Each row is a point. Before rounding, the points of a table are all equally far from one centre. They may lie mostly on one side of it. Write the centre, to within rounding.

Points (6 x 2):
[[-42  10]
 [-31  26]
 [-25 -66]
 [-44 -37]
 [ -3  44]
 [-43 -41]]
Centre: [ 16 -17]

Points (11 x 4):
[[ 23 -20  11  38]
 [ 39   2 -51  50]
 [ 41  21 -24  56]
 [  5  45 -35  44]
 [ 44 -25 -19  34]
 [ 42  34 -28  22]
 [ 38  17 -40  57]
 [ 33   1 -57  49]
 [ 28  16 -51  57]
 [ 27  24  -5  60]
 [ 39 -15 -31  56]]
Centre: [  9   4 -24  29]

Points, 12 rows:
[[ -9  19 -10  58   8 -57  -4   1]
 [ 12   3 -22  77  25 -52  -4  26]
 [ 25 -17  -3  58  29 -61  37  18]
 [ 34  -6 -17  80  58 -28  12  39]
 [ 14 -22  -1  65  16 -54  31  24]
 [ 25  19   8  72  72 -40  20   6]
 [ 27  24  -8  70  28 -60  -9   6]
 [ -1  16  -5  68  19 -45  45  28]
 [ 23  -4  21  66  52 -58  10   0]
 [ 32 -14 -23  40  49 -66  13  19]
 [ 11 -25 -16  57  41 -57  23  22]
 [ 21  10   8  79  35 -55  -7   1]]
Centre: [19  8  2 30 30 -9  8 15]

Points (19 x 12):
[[ 49 -37  -4  29  73  21  -7 -25 -13 -71  -3  31]
 [ -3 -11 -43  41  42 -21 -31 -46 -14  21 -36  27]
 [-29  -6  10  41  80 -14   4 -70 -16 -37 -40   8]
 [-17   4  -8  63  76  -6  -9 -58  -9 -48 -26  11]
 [-14  24 -31  35  69  24 -22 -20 -30 -78  -3 -10]
 [ 21  21   1  41  85  -4  -2 -50  -2 -47 -38  25]
 [-54 -47  -5  12  66   8  29 -46   7 -27  12  13]
 [-49 -42  23  21  87  36  -8 -58 -14 -32 -35   3]
 [ -2 -28  18  52  69  24 -11 -72 -21 -63 -19  44]
 [-37   6  -8  24  78   3  23 -58 -50 -51  -1   0]
 [-34  -4  -2  38  52 -36 -32 -34 -27 -61   5   3]
 [-10 -31 -20  31  84  18 -19 -58  11 -44  -3  -1]
 [-32 -15 -19  56  52 -25   9 -54  -4 -52   1  22]
 [ -9  42 -11   8  77   6   2 -21  15 -65 -34  30]
 [-12   4  -4  61  82  -9  23 -35 -40 -30 -14  29]
 [-18 -34  19  35  75  20  37 -22  20 -52 -15  51]
 [-28 -29 -11  -1  88  21   9 -46   9 -30 -57 -23]
 [-22 -32 -24  -2  -3   4  37 -64 -22 -44  47  13]
 [  2  -2  -7  33  73  -9  10   9 -46 -51  10  46]]
Centre: [ -4 -10   8   9   8  28   3 -21 -20 -26 -26  10]

Points:
[[ 30  17 -23  -2 -29  18  21  -5   3 -33  37  59  16  59  61  59 -41 -52]
 [  3  30 -26  26  -7  36   9 -11  -3 -30   6  46 -11  58  60  80 -76 -32]
 [  4  20 -34  37 -58  20  14  -1   5 -73   2  82  -5  18  34  58 -61 -26]
 [  4  11  30   5 -29  45  37 -24  18 -39  11  60  27  65  16  51 -21 -39]
 [-35  26  15  33 -29  12  56  -6   9 -23  36  38  -1  15  76  49  -9 -33]
 [-25  62 -19  32 -41 -25  27 -17  10 -73  -5  40 -15  32  51  42 -23 -45]
 [ -7  41  -8   2   3  19  39   4  19 -68  -2  58  10  65   8  32 -81 -22]
 [ 10 -43  23  12   1   0  44 -47  18 -68  12  33  19  57  30  12  -3 -26]
 [ 23  40  -3  34 -41  28  39 -12  42 -20   6  17   9  52  31  56 -65 -38]
 [ -1  44  16   7 -19  56  35 -15  27 -39  12  -3  -3  82  45  52 -31 -25]
 [-22  34 -32  57 -12   5  60  -7  52 -24  21  32  26  35  57  43 -56 -44]
 [-39  28 -27  28 -11  -3  14  -9  34 -74  -1  49  34  53  38  73 -64 -38]
 [ 16   4  -9   0 -32  45  37 -20   3 -48  39  58  29  24  45  54 -62 -50]
 [-35  44  14  18 -30  15  16  -7  34 -79   6  52  22  74  11  60  -8 -13]
 [ 18   0 -15  16 -35  42  46 -10  35 -19   5  62 -29  32  67  51 -50 -10]
 [  9   4  -2  21 -54  36  30 -14  36 -50 -13  16  38  12  67  71 -42   1]
 [ 15  18  17  12 -33  26  36  33  30 -70 -17  44  34  25  59  29 -27 -21]
 [ 26 -12  28  22 -15  20  43  11  -9 -44  47  24 -16  61  30  51  13 -38]
 [  2  34  10  39  -8  14  37 -17   6 -19 -26  77   0  72   4  42 -36 -13]
 [-13  39  10  28 -23  15  36  40  17 -66 -19  34  25  44  19  32 -55 -46]
 [ 17  27  11  45  -1  38  41   1 -22 -69  30  57  23  35  50  75 -41 -24]
 [ 33  27 -15  13   9  52  13  10  32 -44  42  67  40  25  62  29 -37 -33]]
Centre: [ -6   7 -39  26  -3  23  19  -9   7 -46  11  19   5  25  18  31 -11  -8]

Points:
[[ -64   18   25   34   13   47   52    9  -36   37  -16  -80  -56  -14
   -25   24  -31    0  -36   87   17   25  -26   53]
 [ -53  -46   31    7  -10   40   22   20  -34    6   22  -44  -50   13
   -69  -13   16  -19  -40   65    1   -7   30   21]
 [ -64   -6   33   25   10   25   30  -21    0  -30   17  -66  -66  -47
   -46  -25  -43   41  -75   41   21    6    2   -4]
 [ -55  -23  -41    7   16   46   -1  -21  -46  -29  -35  -75  -71   20
    13   -4   -5   -2  -12   49   21  -14  -31   33]
 [-106    2   33    1  -12   17   23   13  -17   21   23  -78  -29  -29
   -43    4  -37    3  -69   18   42   16    3    1]
 [ -82  -35   23  -16  -33   20   -4   31  -23   13  -45  -82  -56   28
    10  -19  -17   36  -56    6   36   14  -30   18]
 [ -25  -13   36  -21   27   14   -3   22  -41   29  -28 -107  -50  -17
   -43   -6  -19   49  -67   56   18  -17  -16   56]
 [ -69  -35   16    6    4   53   18  -25    1  -48    6  -94  -18   35
    -2   10   -1  -25  -63   46   36   49    8    2]
 [ -51   34   40   21    6   42   26   16  -50  -23  -64  -89  -29  -12
   -29   46  -29    2  -51   28    9    2  -14  -16]
 [ -44   18   17   -4  -35   29   38    5  -21   61  -15  -88  -51  -29
   -35   10    7   15  -71   46   43   24  -16   33]
 [-101   -1    2  -35    6   37   10  -13  -55    5  -20  -58  -15    7
   -65    5  -23   16  -34   11    1   -5    1   18]
 [ -87  -10   20  -34   -9   25   -7   34  -29   34   13  -92   -8   -7
   -49    9   17   34  -73    6   -7   -5    4   15]
 [ -91    0  -18  -42  -19   38   21   24   30  -10   -3  -49  -21   -7
   -47    5  -16    2  -23   38   21   51  -21   39]
 [ -38  -69   -5   -5   10  -16    2   19   -5    1  -48  -87  -34  -34
   -47   15   13   14  -59   20   18  -25   43    0]
 [ -36   40   37  -43   46   53   19   -9   -2    0  -21  -46  -20  -50
   -34   38  -14    2  -40   41   34  -30   11   22]
 [ -62   -2  -11  -24   -3   14   27   47    8  -14   -3  -55  -44  -14
   -30   -8  -17   35  -84   60   65   -5  -16  -19]
 [ -90  -66    5  -19  -11   25   58   -5  -24   -8   -4  -37  -27    0
   -49  -15  -42   17  -34   34   23   41  -23    4]
 [ -37   -9   34  -46   10   31    7   13   39  -50  -35  -74  -69  -37
    -4  -17    3  -11  -27   29   17   44   -8   -3]
 [ -67   15    7  -21  -20   -4   23   51  -18  -11  -14  -86  -24  -22
   -13  -14    8  -11  -48   17  -41   18  -14   28]
 [ -22  -17   59   -8   26   45   35  -38   16    1    5 -104   -3   15
   -42   -5  -29   18  -49   41   28  -39   25  -24]
 [ -74  -30   40  -12  -12    3   30   42  -44  -41    2  -69  -59  -14
     2   33   -3   29  -40   69   38   -3   -6   14]
 [ -72   13   23  -26  -20   40    5    7  -22   16   20  -81   -8   15
   -49   15  -35  -13  -43   35   61  -13    4   -9]
 [ -38  -11    2   10   14   12   32   29  -17  -37  -20  -86  -47  -23
   -80    4    1  -11  -71   10   28    1  -16   26]
 [ -87  -16   38  -13  -10   33  -42    1  -12   12  -49  -88   11  -22
   -29    7  -27   31  -26   38   23    2   14   36]
 [ -46  -49   59   25   16    0    2   14  -45   29  -36  -27  -10   10
    -3    5  -37    9  -25   57   59  -26   39  -26]
 [ -37  -27   42   11   50   15    9   89  -48    9  -15  -65  -47  -23
     0   46  -38   13  -72   11   12   -4   27  -20]
 [ -50  -44   22  -35   -8   39    6    0    4  -29  -21 -105  -53  -33
   -13   50  -25   49  -41   41   62   13   14    7]
 [ -39    5   11  -56   55   35    5   15  -45   -2  -16  -83    4  -37
   -42   18  -23   21  -43   73  -15   26  -13   40]
 [ -68  -43   13   -7   24   26   60   18  -15  -31  -22  -96   -9  -30
   -34    2  -20    3  -59   44    7   65  -23   28]
 [ -63    1    2  -36   43    4    4   26  -32  -28   19  -69  -72  -11
   -56   33  -25   11  -56   28   60   22  -33   -7]]
Centre: [-22 -15  12  14  28  21   6   7   0  17  -1 -50 -28   4  -6  19  -8  28
 -23  25   6  22  -7   0]

Points (30 x 24):
[[  14   34   48  -65  -35   17   50  -26   58   20   20   -7  -32  -29
    41   40   54  -21  -33   17   54   12   19   14]
 [   9   16   43  -61  -68   26   37    8   38   45   18  -32   27  -17
    37   41   80   13  -27    8   27   -3   29   29]
 [  11   42    6  -93   -5   25    8  -27   21   32   -7  -42  -20  -25
    47   74   27   36  -11   -2   67   29   49   21]
 [  43   45   21  -87  -42   21    7  -26   18   -5    4  -60   -3   11
    12   34   63   20  -26   -1   51   28   37   -3]
 [  10   47   24  -97  -43   44   17  -26   23   31    7  -32   27  -23
    33   45   66    7  -33   -9   35   -6   28   33]
 [ -27   29   29  -79  -68    4   27  -36   46   29    2  -42  -26  -29
    38   29   66   -2  -25   24   47   20    3  -11]
 [  40   52   36  -97   -5   -8   52  -40   34   51   -6  -47   18  -20
    39   27   63   20  -35  -25    7   -1    5   -9]
 [  44   16   62  -81  -26   42    4  -36   40   52  -14  -25   -9  -40
    15   36   64   13  -34   18   55   28    7  -19]
 [   2   25   42  -93  -72   18    1  -20   45   30    9  -47  -24  -28
    37   58   32   34  -19    0   16   12   40    1]
 [  20   58  -15  -63  -58    3   32  -18   15   11  -15  -13  -10  -33
    21   67   36   13  -58    7   37  -21   17   -6]
 [   1   40   20  -60  -55   16   29  -13   52   32    4  -26  -18  -21
    46   13   91   -7  -41   37   45   33    6   19]
 [  55   29   22  -82  -58   32   43  -20   25   55  -14  -39  -12   -2
    -4   21   54   16  -38  -10   21    3   38  -21]
 [  38   31   48  -57  -79   32   -9  -18   10   31   27  -45   -8    3
    10   55   60    3  -18   -5   23    9   36   17]
 [  23   50   42  -67  -58    7   31  -42   38   33  -18  -34   -8  -45
    27   37   52   47  -21  -18   45   14   18   13]
 [  26   40   44  -74  -49    3   11  -11   18   53  -17  -21   -2  -37
    34   49   38   27  -10   54   65   33   46   22]
 [   6    4   51  -90  -36  -10   -4  -59   20   36    5   12  -58  -16
    19   32   19  -20  -68   -4   40    7    7   -1]
 [  40   29   62 -102  -47    9   12  -32   31    5  -12  -27  -26  -15
     3   36   65   -5  -16   -7   28  -18   14    5]
 [  28   -1   26  -82  -18   29   18  -17   12   17  -10  -41  -36  -15
    18    5   88   11  -49    6   37  -28   36   -6]
 [  29   24   53  -74  -46   -2    3   -4   -3    2   36    2   13   -2
    49   11   58   30  -53   17   54   -4   -4  -25]
 [  55   37    2  -84  -54   16   38   15   23   26    0  -46  -15  -36
    32   48   40   38  -39    9   28    5   33   -5]
 [   3   13   23  -95  -69   12   17  -14   35   21  -23  -23   -9  -32
    13   14   61   -4  -54   -9   39   24   50   34]
 [   5   11   57 -104  -45   16   -2   -6   34   10   -3  -33  -22  -17
    36   59   56   32  -15   11   14    1   20  -39]
 [   5   29   59  -77  -56   -7   34    1   47   29    2  -46  -42  -23
     0   43   46    2  -24  -29   16   69   12   17]
 [  35   24   30  -72  -30   30  -10  -22   54   33  -10  -44  -22  -51
    29   45   87   37  -27   19   35    9  -17   -2]
 [  23   34   37  -42  -26   13   26  -41   42   52   13  -14  -49  -19
    -1   58   78    7  -64    0   16    4  -13  -16]
 [   5   -9   50  -97  -54   12   27  -16   26   18   -5  -31  -31  -42
    36   23   63    0  -36    8   44   27   32  -15]
 [   7   29   39  -79  -51   31   20  -20   38   27   36  -32  -22  -21
    34   45   69   11  -57   16   41   11   28   -4]
 [  23  -24   55  -63  -42   27   61  -42   56   58   -4  -22    5  -19
    34   19   37   18  -29   -3   16   26   12   23]
 [  32   31   17  -65  -68   -1   15   -1   23   39  -57  -44  -30  -34
    11   48   49   26  -50   24   42   29   12   20]
 [  42   11   28 -108  -56   20   29  -30   19   16  -16   -2   12  -34
    23   10   51   17  -55   13   23   13    7  -15]]
Centre: [  7  13  10 -49  -3 -12  -6   3  20  44   0 -15  -2  -6  14  18  24   2
 -12  -3  21  15   2   5]

Points (31 x 24):
[[  7  38  -5   1 -19  16 -42 -67  13   2  57  -3   8  31   0  49 -15 -81
  -18  61  50  28  55  37]
 [ 32  17 -15 -14 -13  40  -7 -67  -9 -14  33  29   1  40   4  40 -39 -64
  -73  58  40   3  44  65]
 [-12  21 -12  17 -22  13 -19 -44  -2  -3  60   1 -55  42   7  58 -24 -61
  -32  31  66  18  31  27]
 [-20  46 -16   5 -27   6 -17 -96  15  -8  24 -10   4  61  -6  35 -50 -48
  -67  43  30  21  17  35]
 [ 11  13  15 -21 -23  36   6 -69 -12 -22  57 -32  -4  46  13  66 -46 -35
   -8  51  18  11  33  61]
 [ 14  33 -23  -8  -7  37  42 -42   6 -24  27   1  -8  20 -18  18 -56 -62
  -40  34  52  33  47  32]
 [  8  52   4  -1   0   9 -25 -27  -8  -7  13  19 -13  71 -12  21 -11 -90
  -53  38  50  14  40  47]
 [-46  15 -26 -37 -28  53 -22 -44  -5 -27  30  -2 -14  52  18  51 -49 -98
  -50  25  21  34  17  49]
 [-13  26   4 -19 -38  31  -1 -35  -3 -16  40 -29 -28   2  -3   1 -44 -55
  -70  43  13 -11  75  47]
 [ -2   1  26   8 -10  44 -17 -40   5   1  37 -12  14  41  -2  62 -80 -83
  -34  30  47  -1  27  39]
 [ 25  11  -1   3 -12  54   5 -14  18 -28  31  35  21  75  -6  29 -44 -92
  -37  56  34   7  24  20]
 [ 13  67 -10  -5 -10  34 -12 -31 -17  -7  42 -20   0  36 -19  31 -62 -75
  -75  59  39   5  20  31]
 [ -6   2 -14   6 -33  15 -11 -47 -26 -62  21  12 -15  58   7  35 -70 -43
  -49  25  43  26  38  30]
 [-18  16 -10 -14   5 -11   6 -52 -11   3  56  -4 -36  31   0  50 -36 -71
  -39  53  23  -4  23  55]
 [  3  19  21 -13 -16  38   0 -21  -4 -40  20  -7   5  25   2  31 -15 -62
  -89  13  61  28  53  54]
 [  7   0   3 -24   6  37 -30 -60 -10 -25  48 -13 -15  25 -34  49 -31 -86
  -27  45  26  42  34  49]
 [-21  18  -3  -1 -29  36  15 -27  -3 -34  34   0 -12  61 -20  -7 -41 -59
  -32  74  31   5  30  53]
 [ 24  35 -26 -35  35  51 -20 -72   2 -21  36  -3   7  31  -6  38  -6 -46
  -55  36  50 -15  42  40]
 [  9  64  -4  -5 -28  26  -3 -32  11   0  27  16  26  62   4  44 -46 -54
  -86  61  16  11  58  43]
 [-22  46  -9  -1 -15  40  -4 -51  36 -23  48  -1   8  53   6  40 -40 -66
  -71  44  19  35  26  55]
 [  3   0 -24 -49 -18  33  -1 -72  -1 -57   0  -6  16  35  -9  -9 -28 -73
  -51  54  51  32  36   8]
 [ -2  18  -2  -4 -18  42  -2 -49  -7 -31  50   3 -25  54  -2  26 -44 -57
  -35  71  73   2  15  27]
 [  3  21  -7 -24 -13  33 -28 -68 -32 -48   7   4 -13  52  15  23 -64 -67
  -47  33  27   7  45  50]
 [-21  16  -9 -13 -58  29 -59 -68   4 -26  24   4  -2  34 -34   4 -53 -84
  -42  43  35  29  27  50]
 [ 22  31 -24 -19   0  28   7 -49  17 -37  26 -22  -9  63 -33  34 -76 -60
  -37  42  31   9  14  32]
 [ -3  -4  10 -22 -11  19 -26 -57   0  46  28 -21  11  38  24  55 -61 -71
  -67  66  36  16  31  64]
 [-10  19 -36   7 -24  -3  -6 -52 -22 -28  61  -6 -11  17   3  47 -55 -58
  -44  28  24  -3  31  67]
 [-18  41   3 -21  24  17 -16 -44 -19 -36  31   4  12  59 -25  35 -36 -51
  -55  22  16  33  38  61]
 [-19  33 -18  -7 -34   8 -13 -45  -1  -1  49  -4   8  36 -25  41 -61 -67
  -63  44  26   1  65  61]
 [-22  37 -21 -14 -19  17  -1 -71   0 -23  10  23 -22  36  -8  23 -54 -63
  -52  32  16  40   1  72]
 [ 14  -5 -34   2   8  24 -29 -81   7   3  29  15  14  27  -2  55 -75 -42
  -46  66  16  30  20  49]]
Centre: [  9   6 -14 -32 -36  26 -27 -17  -1  15  17  -1  13  26   7  22 -15 -28
 -32  19  10  12   6   8]

Points (31 x 24):
[[  28  -12  -58  -29    3   31    8  -37   36   12  -68  -20   12  -44
   -61  -11  -38  -80  -27   11   17    1   -2   -6]
 [ -18    4  -26  -26   20    5  -14  -55   15    9  -92   35   23  -60
   -16   10   31  -57  -60   27  -22   11   41   12]
 [  42   13  -40  -10    1  -23   21  -73  -10  -30  -27   71    8  -11
   -22   -9    6  -67  -25   -3   32   -1   -6   28]
 [ -12    5  -39  -25  -13   56  -33  -48  -18  -23  -26   26    6  -22
   -36  -14    7  -87   -7    2    3  -13  -31   20]
 [ -15  -66  -40    3  -16   -6   18  -57   32    8  -62   -5   -8  -29
   -44  -33   42  -88  -26  -41  -14  -34   22   77]
 [  26    1  -53  -10   16   11   11  -81   11  -24  -12   21   34  -21
   -65  -14  -32  -85  -58  -11   16   14   33   41]
 [  31  -13  -51  -43   -5   32  -25  -58   14   -6  -34   57   24  -12
   -57  -15  -22  -75  -19   32   31    0   31   30]
 [  14    0  -21   31  -22    2    1  -87   43  -27  -61   21  -17  -67
   -10   15  -18  -49  -19  -24   -4  -58   76  -18]
 [   8   32  -11  -58  -41  -14    6  -72    4   -5  -71   57   -1  -32
   -49  -38  -17  -81   10  -35   14  -25   14   58]
 [   4   -2  -38  -44  -18   28  -14  -18   10  -34  -48    7   21  -33
   -34  -27    1  -87  -65  -74  -20   11   -5  -11]
 [   2   27  -22  -66  -40   25  -29  -84   -7  -20  -68   48   31  -35
   -37  -14   18  -48  -47  -10    0  -35   41   47]
 [  40    1  -14  -36  -11    5  -21  -48   45  -30  -60  -14   50  -33
   -18    9   -6    0  -37   -2   24  -80    2    9]
 [  13    9  -15  -17  -27   52    1  -91    1  -17  -61   -4  -21  -33
   -44    4  -35  -85  -43  -50    4  -10   -6   39]
 [  -2  -25  -17  -21   -7  -16   13 -120  -25  -31  -20   14   10  -50
   -39  -19   27  -68    2  -22  -15  -64    3  -13]
 [ -27   -1  -72  -23  -18   25  -12  -68  -13   12   -6   -9   15  -20
   -68  -21   31  -67  -26  -56  -15  -11   19   11]
 [  37    8  -39  -16   30  -11  -22  -58    1  -24  -50   41    9  -40
   -22    2  -24 -112  -43  -26   12   -3   16   39]
 [ -37   -7  -15  -42   36   47    3 -102  -16  -13  -52   36    9  -43
   -14   -4    1  -89   32  -16    1  -21   31   62]
 [   1  -27  -35  -45   -5   -7  -11  -33  -18   14  -80  -21   10  -43
   -26  -25  -42  -90   25  -10   -9   29  -24   19]
 [ -33   -1  -67    6  -16   14  -30  -43   12  -20  -18   -5   48    2
   -19  -27  -14  -63  -63  -15   50  -28   28   41]
 [  -6   -7  -43   13    5  -42    5  -80   37   20  -18   -4   71  -43
   -37   -3  -50  -73    4  -38   18    4   -9   22]
 [ -30   50  -39  -47   -4    7   27  -64   43   -3   -9   46   46  -34
   -43    2   -7  -81  -19  -46   -8   -8    2   -4]
 [  16   16  -28  -25  -12   30    2 -105   47  -15  -14   61    8  -34
   -39   16   10  -55  -27   10    0  -11   48   37]
 [  -3  -18  -38  -25  -16   -5  -28 -116    9  -11  -38   41   32  -36
    -9    1  -24  -71  -19    9   -2  -25  -22   37]
 [  22   25  -31  -40   -1  -19    4  -68   -6    1 -101   29   18  -39
   -42  -38  -25  -60  -57  -13   -1    4    3   11]
 [   5   -2  -30    7   16   14    7  -68   25    4  -49   25   31  -50
   -82   -7   -9  -37  -14   18   -5   -4    3   83]
 [ -23  -18  -60  -19   15  -20  -22  -56   44  -29  -11    7   39  -17
   -29   12  -18  -64  -28  -35   10   14    0  -23]
 [  33  -11  -31    9  -35  -12   15  -57   15   10  -71   57   49  -51
   -38    6   -6  -90  -39  -20   -6   55   25   16]
 [  -1   17  -36  -36    8    9  -63  -51  -30  -35  -44   14   31  -40
   -51   12  -27  -40  -30  -33  -29  -25   66   31]
 [ -31   24  -22  -40  -13   48  -38  -57  -34  -29  -53   23   11  -48
    -2  -10  -36  -78  -45    9   -7    6   40   51]
 [ -18  -25  -20  -34  -26   10  -11  -89    3    7  -69   26   35  -22
   -62  -12  -28  -91  -35   -7  -35  -23  -22  -14]
 [  18  -21  -53  -14    4    2  -55  -91   13   -5   -9   -4    9  -28
   -32    7   -7  -87  -34  -22   22  -24   17   29]]
Centre: [ -2 -28   8 -19 -15  10  27 -30  -2   9 -31  11  31 -32  -7  -8 -13 -45
 -11 -26   3 -23  41  20]

Points, 28 rows:
[[  39    9  -73   -5  -26  -30   50   62  -50  -20  -16   -5   -1   42
   -17   15   54   55  -25   42  -51  -20  -21    0]
 [   3  -12  -80  -13   -5  -44   30   26  -63  -32  -27   -6   13   68
     2  -32    8   55   12   55   -9  -17  -39  -59]
 [ -16  -23  -65   21  -46  -54  -15    6  -34  -12   -1   -8   -7   94
   -54  -37    9   77   -9   39  -13  -24   14  -58]
 [   6  -30  -72   20    8 -100   55   10  -79   11    3  -15  -12   62
   -39  -12   -1   13  -24   29  -18  -42    3  -10]
 [  29   21  -60   10  -33  -67   41   -4  -62  -17  -17  -36   20   36
     6   40   12   55   38   36   13  -44   44  -10]
 [  20  -12  -34   31  -45  -61  -38   26  -71  -28  -12   47  -10   40
   -13  -27    6   77   12   59  -45  -42   41   12]
 [  -3    1  -69    5  -14  -39  -40   80  -48  -14   35  -10  -31   73
    -3   19    1   56   34   20  -38  -39    3   26]
 [  30  -23  -77   45  -31  -39   16   76  -50   -7  -19   -8    3   65
   -23  -47   16    6   15   70  -25  -26   -6   -1]
 [   5  -44  -78   37  -16 -114   20  -14  -53  -25   18   10    4   46
    27  -14  -10   40   16    5  -52  -56  -47  -28]
 [  11   -9  -52   36  -40  -33   -2   56  -25  -17   20  -19   57   30
   -15  -16  -21   35   -3   42  -12    6   58  -13]
 [  26  -24  -20   10  -37  -68   21   56  -55    3   42    2   -3   18
     1    4  -26   38   -3   66  -15  -39    9  -23]
 [  22   -8  -81   -8  -44  -52   27   31  -41    0   24   -5  -13   32
   -26  -60   22   81   17   51  -13    8    6   -1]
 [ -32  -40  -79    7  -34  -39  -16   59  -88  -40  -18   58  -20   35
   -12   -2   -6   59  -14   -5   -4  -11  -10   -9]
 [ -14   -9 -100   -4   -8  -11   17   50  -50  -19    5  -18   -3   35
   -14  -55   33   45  -25   51  -18  -44    4   -7]
 [ -12  -19  -89  -11  -20    0   42   -8  -68   -5   36  -23  -18   64
    12  -24   42   28  -13   15    6  -12   30  -10]
 [  12  -20  -83    3   -4  -45   21   -4  -55  -35   12   -4  -48   36
    -6  -40    9   68   -4   41  -32  -34   28  -40]
 [   6  -17  -69  -12   10  -78   26    7  -58  -70   33  -19  -10   50
   -33    6    6   58   -9   14    2  -42  -17  -11]
 [ -15  -40  -47   15  -16  -78   50   26  -34   11   14   22  -10   -4
   -28  -16   36   30   60   -7    1  -41  -35  -42]
 [ -16  -22  -47   19   -5  -53    3  -15  -92  -64   -7    6  -31   44
    29  -28  -20   46    2   40    3  -30    8  -40]
 [  -2  -32  -92   13   -3  -42   23   58  -45   -9   24  -12  -22   39
    -3  -21   32   27  -26   63    4   -5   26  -19]
 [  -1   -8  -81  -40  -10  -80  -15   -7  -30   -9   -3  -18    9   73
   -34   -9   -1   68    9   72  -15  -10   14  -50]
 [  28   -2  -63   -1  -42  -45   31  -14  -66  -21  -10    8  -14   13
     5  -20  -25   83  -24   35   -5  -40    9  -46]
 [  21  -19  -52   11  -17  -56   11   44  -66    5   40  -23    9   63
   -12  -31   -8   48  -25   63  -18  -23  -29  -33]
 [  18    0  -56   11  -45  -38    1   20  -22    5   46  -32   -3   11
    -4   11   72   77  -31   54  -49  -35  -29    5]
 [   0  -22  -27   -1  -11  -38   33   46  -60  -19    1   12    4   25
    -9  -55   11   60    8   64    1  -23   33   -4]
 [ -11    8  -46   30  -34  -63   29   38  -68  -53   13  -12  -14   86
   -24   16   -8   67    1    7  -30  -14   38   -6]
 [  27  -18  -33    3   10  -69  -44    7  -76  -42    9   32  -17   26
   -10  -43  -22   52  -23   33  -51  -44   17   -6]
 [  32   -4  -60   16   -2  -51  -13   24  -56  -41  -29  -21  -11   22
    40   -5    0   80   35   65   -2  -19   12   24]]
Centre: [ -8  -1 -45   9 -35 -50 -15  -6 -25  -4 -16   5   0  35  -4   1  18   8
   4  10 -23 -15 -12   6]
